Each row is a point. The ring and each string are closed loops that go straight from each point to the next, and from the last back to the first. Before rounding, they use only three directions, however many columns there are. Count how often each string passes through the ring. Passing back the other way cancels.
In the rows, zero is written as 128.

Ring:
[[131 155 167 146]
 [134 162 192 111]
 [125 159 189  85]
 [117 154 157  88]
 [108 146 117 110]
 [ 93 129  85 145]
 [ 87 118  85 166]
 [ 94 121 103 176]
 [120 143 143 165]]
String (28 x 4):
[[ 91 132 118 101]
 [ 96 136 141  86]
 [114 154 155  73]
 [135 171 152  95]
 [138 170 148 112]
 [140 175 200  64]
 [113 150 218  56]
 [107 142 194  81]
 [109 142 162 109]
 [103 138 180  90]
 [107 147 207  50]
 [125 165 180  57]
 [134 169 132 108]
 [115 147 133 128]
 [ 94 129 141 115]
 [121 153 104 139]
 [116 150  72 153]
 [117 148  88 156]
 [ 85 118  46 177]
 [ 54  89  73 164]
 [ 76 109 113 145]
 [101 132 131 135]
 [ 52  87  94 155]
 [ 59  93  65 170]
 [103 135  56 176]
 [114 146  95 152]
 [120 154  69 156]
 [101 141  65 129]]
Times through: 0

Ring, 8 rows:
[[158 120 174 142 147 126 128 134 129]
 [136  94 196 151 130 109 134 131 123]
 [112  81 172 151 108  96 123 127 120]
 [101  95  97 140  95  96  98 125 124]
 [114 125  59 125 103 117  94 120 130]
 [148 166  57 111 129 155 107 114 136]
 [166 170  86 114 146 161 116 119 137]
 [170 150 128 127 153 147 121 129 135]]
String (26 x 9):
[[180 198  78 101 155 189 127 108 140]
 [161 176  40 109 139 158  97 122 140]
 [137 136  57 126 122 123  88 132 135]
 [136 137  94 125 122 134 111 119 131]
 [117 117  52 131 106 105  81 132 131]
 [ 84  94   7 135  77  77  56 135 129]
 [ 84  90  56 137  79  85  81 125 125]
 [124 127 127 127 113 135 130 108 126]
 [126 113 118 136 116 115 110 126 127]
 [121 112 126 135 112 118 118 119 125]
 [100  96 130 139  95 106 119 115 121]
 [ 77  62  95 152  77  64  84 134 120]
 [ 69  60  66 151  70  56  70 137 122]
 [ 96 104  74 132  89 103  97 118 125]
 [130 135 110 124 118 138 122 112 128]
 [128 152  71 113 113 149 116 104 131]
 [136 169  32 105 117 156 103 107 135]
 [152 172  95 108 133 171 133 101 133]
 [145 142  99 125 130 138 112 122 132]
 [161 157  60 120 142 141  93 133 139]
 [182 180  70 113 159 163 105 129 142]
 [182 179 107 113 160 172 126 119 138]
 [186 168  91 121 164 153 105 137 141]
 [158 141 107 129 142 135 108 132 134]
 [168 151  87 126 150 138  98 138 138]
 [188 189  70 109 163 173 109 126 143]]
Times through: 1

Ring (10 x 12):
[[130 149 141 169 127 120 172 140 133 142  86 141]
 [133 154 143 163 138 127 146 113 145 135  89 146]
 [133 151 127 153 141 130 133 100 148 127  91 141]
 [131 143  90 147 134 127 146 108 140 118  88 124]
 [128 132  62 140 126 123 162 124 129 116  87 109]
 [125 112  70 125 128 123 153 133 122 128  96 106]
 [123  97 120 110 141 128 118 126 126 152 112 121]
 [124  98 153 115 145 128 113 129 129 164 116 133]
 [124 108 157 129 139 125 132 139 127 164 109 136]
 [126 130 146 156 127 119 169 151 125 153  93 137]]
String (26 x 12):
[[134 164 132 172 134 125 158 113 145 127  82 145]
 [136 158 177 156 155 136 104  81 161 139  99 163]
 [133 142 162 144 152 134 107  91 153 142 102 152]
 [138 163 171 155 159 139  94  66 167 132  98 164]
 [137 154 160 144 160 140  86  64 166 130 102 158]
 [130 136 118 143 138 128 137 112 139 132  95 132]
 [128 139  77 154 121 119 181 138 126 121  82 115]
 [128 136  63 149 120 119 179 136 125 117  82 109]
 [125 130   7 146 107 114 208 151 112 102  74  85]
 [124 111  49 122 125 122 157 132 120 121  94  98]
 [126 111 109 121 140 128 125 118 131 140 105 121]
 [126 119 102 135 131 123 152 134 126 138  96 119]
 [122 101  77 121 124 119 161 149 114 139  99 103]
 [121  73 132  83 154 134  80 113 128 163 129 120]
 [124  86 144  94 156 135  79 106 135 161 126 129]
 [126 112 125 123 142 128 122 120 132 146 107 127]
 [126 113 124 123 142 129 121 117 133 145 107 127]
 [126 122  98 137 129 122 155 134 126 135  95 119]
 [124 122  44 139 115 116 187 149 115 119  84  97]
 [125 130  24 146 111 115 200 149 115 108  77  92]
 [128 133  87 146 126 121 166 133 127 127  88 118]
 [130 148  58 156 121 120 180 127 130 109  77 111]
 [135 156 106 151 143 133 127  85 153 114  89 136]
 [134 144 157 139 157 138  93  77 158 136 104 152]
 [130 135 138 142 143 129 126 108 142 139  99 139]
 [129 145 106 160 126 121 172 133 132 129  84 128]]
Times through: 4

Ring, 6 rows:
[[132 134  92 119 103 140 148 113 124 124 125 103 141 164]
 [131 110  86 141  83 142 182 125 135  98 135  79 132 170]
 [112  84 135 142 104 165 197 137 148 141 124 108 126 151]
 [ 97  90 177 122 146 181 174 131 144 201 104 156 130 129]
 [100 123 147 115 177 169 137  95 116 205  91 162 139 125]
 [116 141 117 110 154 153 127  93 111 174 102 141 144 141]]
String (29 x 14):
[[116 129 112 121 141 153 144  99 117 159 108 128 140 146]
 [118 128 124 113 134 155 143 111 124 165 111 133 140 147]
 [121 131 122 110 128 153 141 113 125 161 113 131 142 149]
 [127 140 124  99 119 149 131 119 127 162 117 134 145 154]
 [140 152  94 100  97 134 128 117 123 129 128 111 148 169]
 [143 141  62 125  83 127 150 110 121  90 135  78 142 178]
 [130 121  78 138  98 139 168 110 124 104 128  84 135 167]
 [123 115 103 132 109 149 168 116 129 128 123 103 135 158]
 [123 116 126 117 106 154 161 130 138 147 123 119 137 156]
 [132 107  98 134  72 144 184 138 144 102 139  82 132 172]
 [131  91  72 162  64 140 210 130 141  69 144  53 125 178]
 [125  82  67 176  72 144 221 123 139  66 140  48 121 174]
 [117  94 104 151 103 154 194 121 136 118 125  91 127 158]
 [114 108 129 127 123 160 168 121 134 155 116 123 133 147]
 [111  88 117 150 112 161 196 122 138 132 121 101 125 151]
 [105  72 146 148 111 172 207 139 151 149 121 113 122 145]
 [ 99  74 191 123 122 185 192 154 161 195 114 150 126 134]
 [101  92 188 111 134 181 170 144 152 205 109 160 132 132]
 [105 104 171 110 137 174 160 133 143 197 108 155 135 135]
 [ 89  89 211 107 163 193 164 137 149 239  95 185 131 116]
 [ 84  89 196 120 181 192 165 119 137 235  88 181 129 112]
 [ 93  99 153 132 171 177 165 103 125 198  93 153 130 123]
 [108 110 131 128 143 163 161 109 126 168 107 132 134 140]
 [105 116 155 111 153 169 147 114 129 197 101 156 138 132]
 [100 123 165 103 176 174 132 104 122 220  91 175 140 123]
 [ 98 132 148 109 193 170 124  85 108 218  84 173 142 120]
 [104 138 146 101 181 165 118  91 111 212  89 171 145 126]
 [108 149 111 113 189 155 113  68  94 191  87 154 146 129]
 [114 144  99 120 166 150 125  77 100 167  97 135 144 140]]
Times through: 3
String (29 x 14):
[[120  79  92 166  81 152 217 130 144  91 135  68 121 166]
 [113  75 115 159  92 161 215 135 148 115 130  86 121 158]
 [105  69 162 141 104 176 208 151 160 158 123 120 122 145]
 [ 99  77 188 122 126 184 188 150 158 195 112 151 126 133]
 [ 90  75 197 125 149 190 185 140 152 214 102 164 126 122]
 [ 89  89 203 111 164 191 165 133 146 233  95 181 131 117]
 [ 93 102 197 103 168 186 151 127 140 234  94 184 135 118]
 [ 90 108 201  98 182 187 140 120 134 247  87 194 137 113]
 [ 85 111 189 108 202 187 138 101 122 249  79 194 137 107]
 [ 96 117 176 104 178 178 137 109 126 228  90 180 139 119]
 [104 117 161 107 157 171 143 115 129 204 100 162 138 130]
 [ 95 118 175 105 183 179 135 105 123 230  87 181 139 118]
 [ 88 112 175 113 199 183 139  96 118 236  80 185 136 111]
 [ 91 105 157 127 183 178 155  97 120 210  88 163 133 119]
 [104 106 140 128 149 167 163 110 128 178 104 139 133 135]
 [ 97  96 152 132 157 175 170 112 131 189 100 146 130 129]
 [ 87  78 198 124 160 192 180 133 148 222  97 170 126 118]
 [ 95  75 174 136 137 183 193 136 149 188 108 143 124 131]
 [106  86 136 143 122 168 191 126 141 152 116 117 126 144]
 [113 103 124 134 123 160 174 118 133 149 116 117 131 148]
 [116  81  97 165  94 155 212 125 140 102 130  76 122 161]
 [125  75  75 176  65 146 229 132 146  66 143  48 119 175]
 [130  89  91 153  62 146 209 141 149  83 144  65 125 175]
 [124 106 122 126  91 153 176 137 144 132 130 106 133 161]
 [121 109 116 130 106 154 172 125 136 136 123 108 133 156]
 [121 106 101 140 104 150 179 119 132 121 125  95 131 159]
 [120 109 122 127 108 155 170 126 137 142 122 113 134 155]
 [123 107 130 122  95 156 173 139 145 140 128 113 134 158]
 [127  84  87 161  66 147 214 137 147  80 142  61 123 174]]
Times through: 0
